Rows are points. The points of each table are mixes of a few directions, plus a little noise. How many directions does each table use, and how many do they share? Where both have some left over, give the other angles between the two spaces (their principal angles), to ten degrees, smallest first.

First:
0.20, 0.06
-0.04, -0.01
-0.15, -0.04
-0.72, -0.20
-0.62, -0.17
0.41, 0.11
0.92, 0.26
Second:
0.50, 0.14
-0.74, -0.20
-0.27, -0.08
0.51, 0.14
Directions: first 1, second 1, shared 1

First, 7 rows:
-0.88, 0.08, 0.56
-0.15, 0.01, 0.09
-0.74, 0.06, 0.47
0.49, -0.04, -0.31
0.23, -0.02, -0.15
0.34, -0.03, -0.22
0.72, -0.06, -0.45
Second, 5 rows:
-0.78, -0.50, -0.04
0.49, 0.32, 0.03
0.64, 0.42, 0.04
0.19, 0.13, 0.01
-0.55, -0.36, -0.03
Directions: first 1, second 1, shared 0; angles 50

First:
-0.44, -0.08, 0.30, 0.33, 0.30, -0.06
0.01, -0.25, -0.72, -0.31, -0.35, 0.40
-0.26, 0.10, -0.12, 0.53, 0.69, 0.16
-0.31, -0.05, 0.90, 0.13, -0.02, -0.45
0.56, 0.24, 0.41, -0.35, -0.37, -0.37
0.45, 0.04, -0.77, -0.34, -0.25, 0.33
Second, 8 rows:
-0.24, -0.33, 0.28, -0.46, 0.03, -0.05
-0.14, -1.15, 0.48, 0.20, 0.02, -0.12
-0.02, 0.44, -0.13, -0.27, 0.00, 0.04
-0.29, 0.08, 0.18, -0.78, 0.04, -0.02
0.01, 0.39, -0.14, -0.16, 0.00, 0.04
0.21, -0.19, -0.08, 0.64, -0.03, 0.00
-0.19, 0.01, 0.12, -0.47, 0.02, -0.01
0.66, 0.75, -0.70, 1.31, -0.09, 0.12
Directions: first 3, second 2, shared 0; angles 40, 70

First (7 x 9):
0.01, 0.14, 0.02, -0.07, 0.10, 0.14, 0.09, -0.11, 0.14
0.06, 0.79, 0.11, -0.38, 0.52, 0.75, 0.48, -0.60, 0.75
0.01, 0.17, 0.02, -0.08, 0.11, 0.17, 0.10, -0.12, 0.17
-0.08, -1.04, -0.14, 0.51, -0.68, -0.99, -0.63, 0.78, -0.98
0.03, 0.36, 0.05, -0.17, 0.24, 0.34, 0.21, -0.28, 0.34
0.01, 0.08, 0.01, -0.03, 0.05, 0.08, 0.05, -0.06, 0.07
-0.05, -0.52, -0.07, 0.25, -0.34, -0.49, -0.31, 0.39, -0.49
Second:
0.24, 0.09, -0.01, -0.24, 0.16, 0.17, 0.32, -0.03, 0.44
-0.32, -0.09, 0.07, 0.19, -0.19, -0.17, -0.37, -0.13, -0.52
0.19, 0.79, -0.27, 0.41, 0.55, 0.58, 0.32, 0.56, 0.58
-0.18, 0.27, 0.18, -0.27, 0.11, 0.26, 0.04, -0.63, 0.07
0.66, -1.15, -0.07, -0.48, -0.43, -0.72, 0.30, 0.51, 0.24
-0.56, -0.23, 0.16, 0.24, -0.37, -0.35, -0.65, -0.35, -0.93
-0.04, 0.33, -0.06, 0.15, 0.18, 0.23, 0.04, 0.07, 0.11
Directions: first 1, second 3, shared 1

First:
0.54, 0.69, 0.62, 0.67, 0.16, 0.08, -0.69, -1.08, 0.12, -0.16, -1.02, 0.24
0.21, -0.48, -0.51, 0.26, -0.58, 0.42, 0.35, 0.73, 0.55, 0.18, 1.13, 0.62
0.19, 0.11, 0.08, 0.24, -0.06, 0.10, -0.13, -0.17, 0.14, -0.01, -0.08, 0.18
-0.05, -0.32, -0.31, -0.06, -0.24, 0.13, 0.28, 0.49, 0.16, 0.10, 0.62, 0.16
-0.57, -0.14, -0.08, -0.71, 0.33, -0.39, 0.25, 0.24, -0.52, -0.02, -0.11, -0.67
-0.22, -0.14, -0.11, -0.27, 0.06, -0.11, 0.17, 0.22, -0.14, 0.02, 0.13, -0.20
0.32, 0.26, 0.22, 0.40, -0.03, 0.12, -0.29, -0.41, 0.17, -0.05, -0.30, 0.25
0.13, 0.11, 0.10, 0.16, -0.01, 0.05, -0.13, -0.18, 0.07, -0.02, -0.14, 0.10
-0.67, -0.53, -0.45, -0.84, 0.08, -0.28, 0.59, 0.84, -0.38, 0.10, 0.59, -0.54
0.13, 0.45, 0.44, 0.16, 0.28, -0.13, -0.40, -0.69, -0.17, -0.13, -0.82, -0.14
Second (8 x 12):
-0.71, -0.76, -0.33, -0.46, -0.62, -0.09, 0.34, 0.46, -0.12, 0.40, -0.10, -0.16
-0.31, -0.82, -0.11, -0.01, 0.05, 0.22, 0.05, 0.23, 0.10, 0.49, -0.33, -0.11
0.73, 1.00, 0.31, 0.52, 0.03, 0.02, -0.35, -0.59, 0.17, -0.50, 0.12, 0.43
0.20, 0.92, 0.36, 0.03, -0.02, -0.33, -0.28, -0.67, -0.25, -0.44, -0.41, -0.03
0.18, -0.39, -0.03, 0.37, -0.03, 0.36, -0.09, 0.05, 0.35, 0.27, -0.02, 0.28
0.43, 0.14, 0.08, 0.20, 0.86, 0.18, -0.08, 0.07, 0.10, -0.14, 0.37, -0.07
-0.08, -0.75, -0.20, -0.01, 0.50, 0.30, 0.16, 0.51, 0.16, 0.35, 0.26, -0.13
-0.44, 0.66, -0.09, -0.65, -0.76, -0.66, 0.25, -0.07, -0.51, -0.43, 0.10, -0.19
Directions: first 2, second 4, shared 2

First:
0.39, -0.25, 0.43, -0.09, -0.71, 0.10, 0.19, 0.00, -0.10, -0.18, 0.38, 0.20, -0.65, -0.05
0.38, -0.24, 0.43, -0.06, -0.73, 0.10, 0.20, 0.02, -0.10, -0.18, 0.36, 0.21, -0.64, -0.06
-0.80, 0.59, -0.82, 0.65, 1.11, -0.15, -0.04, 0.22, 0.34, 0.37, -0.96, -0.31, 1.38, -0.05
-0.54, 0.30, -0.64, -0.15, 1.21, -0.17, -0.45, -0.14, 0.07, 0.24, -0.41, -0.35, 0.87, 0.17
-0.05, -0.02, -0.10, -0.28, 0.32, -0.05, -0.23, -0.15, -0.07, 0.02, 0.07, -0.10, 0.05, 0.11
-0.02, 0.02, -0.01, 0.06, -0.01, 0.00, 0.03, 0.03, 0.02, 0.01, -0.04, 0.01, 0.04, -0.02
0.54, -0.36, 0.58, -0.24, -0.90, 0.12, 0.17, -0.05, -0.18, -0.25, 0.57, 0.26, -0.91, -0.04
0.09, -0.04, 0.13, 0.12, -0.29, 0.05, 0.14, 0.07, 0.01, -0.04, 0.03, 0.09, -0.15, -0.06
Second, 8 rows:
-0.32, -0.17, -0.12, 0.91, 0.20, 0.42, 0.34, 0.67, -0.44, 0.56, -0.16, 1.43, -0.39, 0.05
0.23, -0.27, 0.39, -0.29, 0.34, -0.02, -0.36, -0.21, -0.53, -0.39, 0.47, -0.30, -0.05, 0.46
-0.01, 0.35, -0.20, -0.36, -0.24, -0.24, 0.05, -0.25, 0.57, -0.07, -0.32, -0.79, 0.35, -0.39
-0.12, 0.20, -0.29, 0.11, -0.42, -0.04, 0.24, 0.07, 0.57, 0.24, -0.29, 0.16, 0.02, -0.36
0.11, -0.12, -0.18, -0.08, -0.92, -0.09, 0.07, -0.12, 0.83, 0.07, 0.23, 0.47, -0.29, -0.11
0.40, -0.43, 0.63, -0.54, 0.55, -0.07, -0.62, -0.40, -0.85, -0.68, 0.77, -0.62, -0.03, 0.76
-0.06, 0.22, -0.07, -0.12, 0.16, -0.08, 0.03, -0.06, 0.03, -0.02, -0.25, -0.48, 0.25, -0.17
-0.26, 0.22, -0.16, 0.36, 0.34, 0.13, 0.25, 0.31, -0.19, 0.30, -0.46, 0.14, 0.13, -0.23
Directions: first 2, second 3, shared 0; angles 30, 50

First:
0.24, 0.93, -0.18, 0.04, -0.29, 0.45, 0.29, -0.05, -0.71, -0.05, -0.17, 0.30, 0.69, 0.20, -0.53, 0.46, -1.24, -0.26, -0.49, -0.05
0.08, -0.37, 0.08, -0.03, -0.10, -0.06, -0.08, -0.20, 0.39, 0.08, -0.34, -0.09, -0.48, 0.49, 0.34, -0.41, 0.69, -0.28, -0.20, -0.27
-0.10, -0.80, -0.07, -0.18, 1.00, -0.59, -0.77, 0.34, -0.17, 0.26, 0.17, 0.28, -0.96, -1.08, 0.22, -0.68, 1.24, 0.61, 1.81, 0.27
0.01, 0.40, 0.03, 0.09, -0.44, 0.26, 0.38, -0.11, 0.06, -0.15, 0.03, -0.15, 0.55, 0.38, -0.14, 0.41, -0.68, -0.20, -0.80, -0.05
-0.01, -0.16, -0.02, -0.04, 0.19, -0.10, -0.15, 0.06, -0.04, 0.06, 0.00, 0.07, -0.21, -0.18, 0.05, -0.15, 0.26, 0.09, 0.34, 0.03
0.20, 0.29, -0.12, -0.04, 0.03, 0.15, -0.05, -0.05, -0.41, 0.09, -0.27, 0.28, -0.02, 0.11, -0.17, -0.08, -0.22, -0.18, 0.05, -0.11
-0.07, -0.58, 0.16, -0.01, -0.08, -0.18, -0.06, -0.14, 0.65, 0.03, -0.12, -0.27, -0.48, 0.37, 0.45, -0.36, 0.86, -0.13, -0.18, -0.18
-0.16, -0.17, 0.12, 0.06, -0.16, -0.06, 0.14, -0.01, 0.42, -0.11, 0.21, -0.29, 0.13, 0.07, 0.14, 0.13, 0.06, 0.07, -0.30, 0.05
-0.17, 0.46, 0.00, 0.09, -0.14, 0.12, 0.31, 0.18, -0.18, -0.20, 0.50, -0.12, 0.80, -0.37, -0.34, 0.68, -0.98, 0.28, -0.24, 0.31
Second:
0.31, 0.63, 0.33, 0.18, 0.28, 0.13, -0.20, 0.27, -0.79, 0.43, -0.58, 0.74, -0.25, 0.28, 0.26, 0.01, -0.36, 0.14, 0.21, -0.26
-0.44, -0.55, -0.04, -0.05, 0.10, -0.22, 0.12, 0.19, 0.17, -0.34, 0.64, -0.38, -0.18, -0.32, 0.05, 0.07, 0.15, 0.07, 0.06, -0.03
-0.27, -0.04, -0.15, -0.08, -0.01, 0.01, 0.30, 0.27, -0.22, -0.23, 0.37, -0.16, 0.10, -0.37, -0.18, 0.18, -0.52, 0.05, 0.01, -0.09
0.33, 0.01, -0.50, -0.41, -0.69, 0.15, 0.48, -0.35, 1.25, 0.48, -0.68, -0.57, 0.80, -0.72, -0.40, -0.43, 0.02, 0.38, 0.14, 0.47
-0.30, -0.19, -0.01, 0.04, 0.12, -0.07, 0.03, 0.12, -0.25, -0.36, 0.52, -0.10, -0.11, 0.00, -0.05, 0.21, -0.12, -0.14, -0.11, -0.10
0.17, 0.53, 0.24, 0.11, 0.26, 0.11, -0.05, 0.38, -0.80, 0.33, -0.38, 0.59, -0.21, 0.06, 0.18, 0.08, -0.54, 0.18, 0.23, -0.28
0.14, -0.74, -0.05, -0.06, -0.29, -0.23, -0.36, -0.81, 1.47, -0.02, -0.09, -0.58, 0.03, 0.34, 0.14, -0.44, 1.59, -0.17, -0.18, 0.50
0.04, 0.35, 0.19, 0.26, 0.23, 0.11, -0.31, -0.08, -0.85, -0.28, 0.17, 0.47, -0.18, 0.73, -0.01, 0.34, -0.21, -0.49, -0.36, -0.21
Directions: first 3, second 4, shared 1; angles 40, 50
